Each row is a point. Examples show where two turns around zero, p and q, send a point. Where does a point land after both, in the order given? Backwards means that the second turn is done in reverse. Each puzzle has new turns, and all numbers are rounded.

Turn p:
-0.15  -0.24 => -0.23  -0.17
+0.58  +0.23 => +0.62  +0.00
-0.21  +0.19 => -0.13  +0.25
-0.22  -0.17 => -0.27  -0.08
Turn q:
+0.08  -0.17 => +0.05  -0.18
-0.09  +0.16 => -0.06  +0.17
+0.12  -0.06 => +0.11  -0.08
+0.53  +0.07 => +0.53  -0.03
-0.64  +0.01 => -0.63  +0.13
Where do these land?
p, then q: -0.39  -0.17 => -0.42  +0.06
p, then q: +0.00  -0.16 => -0.09  -0.14
q, then p: +0.39  +0.33 => +0.51  +0.07

Turn p:
+0.16  +0.01  +0.11 => +0.12  +0.02  +0.15
+0.30  +0.23  +0.03 => +0.29  +0.22  +0.09
-0.36  -0.15  -0.35 => -0.25  -0.18  -0.42
+0.13  -0.43  -0.44 => +0.23  -0.47  -0.34
+0.25  +0.19  +0.33 => +0.16  +0.22  +0.37
-0.48  +0.16  +0.32 => -0.54  +0.20  +0.15
Turn q:
-0.20  +0.18  +0.06 => -0.21  +0.17  +0.01
+0.00  +0.09  -0.51 => +0.17  +0.17  -0.46
+0.25  -0.05  +0.66 => +0.01  -0.16  +0.69
-0.06  -0.23  -0.21 => +0.02  -0.19  -0.25
Where do these land?
p, then q: -0.12  +0.10  -0.36 => +0.12  +0.12  -0.35
p, then q: -0.39  +0.22  -0.10 => -0.24  +0.26  -0.29
q, then p: +0.40  -0.51  +0.28 => +0.16  -0.53  +0.44
p, then q: +0.11  +0.20  +0.18 => -0.01  +0.18  +0.23

Turn p:
-0.42  +0.42  -0.32  -0.20 => -0.52  +0.27  -0.40  +0.00
-0.21  +0.36  -0.15  -0.50 => -0.30  +0.49  -0.25  -0.23
+0.28  -0.55  +0.05  +0.30 => +0.37  -0.53  +0.24  -0.07
-0.11  -0.15  +0.29  +0.03 => -0.05  -0.03  +0.34  +0.02
+0.24  +0.10  +0.48  +0.11 => +0.29  +0.19  +0.34  +0.27
+0.05  -0.06  -0.45  -0.05 => +0.00  -0.17  -0.38  -0.20
+0.17  -0.13  +0.11  +0.31 => +0.22  -0.23  +0.13  +0.20
Turn q:
+0.11  +0.16  -0.09  -0.41 => -0.18  +0.10  +0.00  -0.41
-0.06  -0.08  +0.23  +0.05 => +0.08  -0.04  +0.22  +0.10
-0.37  +0.16  -0.17  +0.50 => -0.21  +0.01  -0.21  +0.59
+0.19  +0.03  -0.25  +0.13 => +0.10  +0.07  -0.32  -0.01
+0.42  -0.34  +0.63  -0.11 => +0.61  +0.02  +0.52  -0.22
+0.00  -0.38  -0.16  +0.22 => +0.23  -0.33  -0.19  +0.15
-0.28  +0.45  -0.18  -0.38 => -0.62  +0.17  -0.01  -0.20
Where do these land?
q, then p: +0.25  -0.06  +0.27  +0.19 => +0.36  +0.13  +0.00  +0.17
q, then p: -0.14  +0.31  +0.13  +0.54 => -0.02  -0.14  -0.15  +0.62
q, then p backwards: -0.15  -0.06  -0.02  -0.47 => -0.29  -0.36  -0.05  -0.17
q, then p: +0.18  +0.27  -0.08  +0.23 => +0.00  +0.09  -0.33  +0.22
q, then p: -0.14  -0.46  -0.30  -0.49 => -0.10  -0.19  +0.22  -0.68

Turn p:
+0.00  +0.03  -0.22  -0.03 => +0.07  -0.04  -0.19  -0.08
+0.23  -0.19  -0.06  -0.25 => +0.09  -0.13  +0.13  -0.34
-0.41  +0.06  +0.25  +0.03 => -0.41  +0.10  +0.01  +0.23
+0.65  +0.23  +0.34  -0.34 => +0.32  +0.45  +0.50  -0.39
+0.13  -0.29  -0.20  -0.20 => +0.06  -0.28  +0.00  -0.31
-0.51  +0.37  -0.24  +0.52 => -0.09  +0.11  -0.57  +0.61
-0.10  -0.20  +0.13  +0.27 => -0.05  -0.20  +0.12  +0.28
Turn q:
+0.12  -0.05  +0.06  +0.17 => +0.18  +0.05  -0.04  +0.10
-0.24  -0.29  -0.05  +0.14 => -0.11  -0.21  -0.15  +0.29
-0.22  -0.04  -0.82  +0.18 => -0.35  -0.03  -0.79  -0.11
-0.06  +0.23  -0.06  +0.15 => -0.08  +0.26  -0.08  +0.02
+0.47  +0.03  +0.47  -0.41 => +0.41  -0.09  +0.58  -0.31
-0.07  +0.13  +0.39  -0.24 => -0.06  +0.03  +0.48  -0.01
Where do these land?
q, then p: +0.30  -0.04  -0.22  -0.17 => +0.04  -0.06  +0.02  -0.40
p, then q: -0.07  -0.02  -0.08  -0.32 => -0.25  -0.14  +0.08  -0.16
p, then q: -0.14  -0.36  -0.28  -0.17 => -0.12  -0.48  -0.10  -0.02
q, then p: +0.35  +0.01  +0.35  +0.05 => +0.27  +0.20  +0.37  -0.03
q, then p: -0.43  +0.41  +0.22  +0.61 => +0.10  +0.44  -0.35  +0.67

Turn p:
+0.19  +0.12  +0.20  -0.08  -0.29  -0.33 => +0.11  +0.03  +0.23  -0.14  +0.03  -0.45
-0.05  -0.04  +0.45  -0.27  +0.24  +0.68 => -0.24  -0.35  +0.33  +0.07  +0.48  +0.53
-0.32  +0.03  -0.16  -0.28  +0.14  -0.12 => +0.16  -0.17  -0.32  -0.27  +0.03  +0.11
+0.41  -0.24  -0.18  -0.03  -0.28  -0.17 => +0.35  +0.10  +0.10  +0.34  -0.08  -0.31
-0.22  +0.19  -0.09  +0.14  -0.42  -0.12 => +0.05  +0.01  +0.14  -0.26  -0.44  -0.11
-0.03  +0.51  -0.30  +0.30  -0.05  -0.13 => -0.03  +0.52  -0.03  -0.32  -0.29  +0.02
+0.03  -0.57  +0.08  +0.22  +0.65  +0.19 => -0.41  -0.13  -0.44  +0.59  +0.28  +0.21
Turn q:
+0.50  +0.31  -0.55  +0.06  -0.34  -0.32 => +0.46  +0.07  -0.55  +0.44  -0.38  -0.07
+0.46  +0.06  +0.22  +0.53  -0.17  +0.07 => +0.56  +0.25  +0.02  +0.10  +0.35  -0.25
-0.24  +0.05  -0.37  -0.02  +0.02  -0.07 => -0.12  -0.05  -0.07  +0.21  -0.18  +0.32
-0.04  -0.15  +0.34  -0.09  -0.08  -0.14 => -0.09  -0.03  +0.25  -0.08  -0.03  -0.30
-0.59  -0.47  -0.07  -0.47  +0.04  +0.54 => -0.34  -0.64  +0.33  -0.48  -0.05  +0.47
-0.28  +0.31  +0.14  +0.02  +0.07  -0.32 => -0.27  +0.40  +0.13  +0.10  -0.20  -0.02
-0.02  +0.07  +0.09  -0.27  +0.05  +0.34 => -0.04  -0.07  -0.07  -0.43  +0.00  +0.10
+0.23  -0.18  +0.19  +0.24  +0.40  -0.11 => -0.13  +0.06  -0.05  +0.15  +0.49  -0.25
Where do these land?
q, then p backwards: +0.09  -0.16  -0.49  +0.00  +0.30  +0.18 => -0.24  -0.31  -0.03  -0.18  +0.42  +0.19
p, then q: -0.73  +0.05  -0.14  +0.08  -0.83  +0.19 => +0.52  -0.59  +0.45  -0.38  -0.43  -0.38
q, then p backwards: +0.31  -0.18  -0.22  -0.31  -0.06  +0.18 => -0.38  -0.22  -0.04  -0.26  +0.02  -0.20
q, then p: +0.28  +0.29  +0.22  +0.10  -0.02  -0.35 => +0.04  +0.38  -0.07  -0.31  -0.11  -0.29
q, then p: -0.25  -0.13  +0.00  -0.10  -0.04  -0.41 => -0.26  -0.20  +0.07  -0.10  -0.32  -0.18
q, then p: -0.04  +0.24  +0.32  +0.02  +0.38  +0.23 => +0.08  +0.01  -0.18  -0.41  +0.29  +0.26
p, then q backwards: +0.34  -0.11  +0.31  +0.21  +0.27  -0.02 => -0.03  -0.11  +0.13  +0.22  +0.41  -0.31
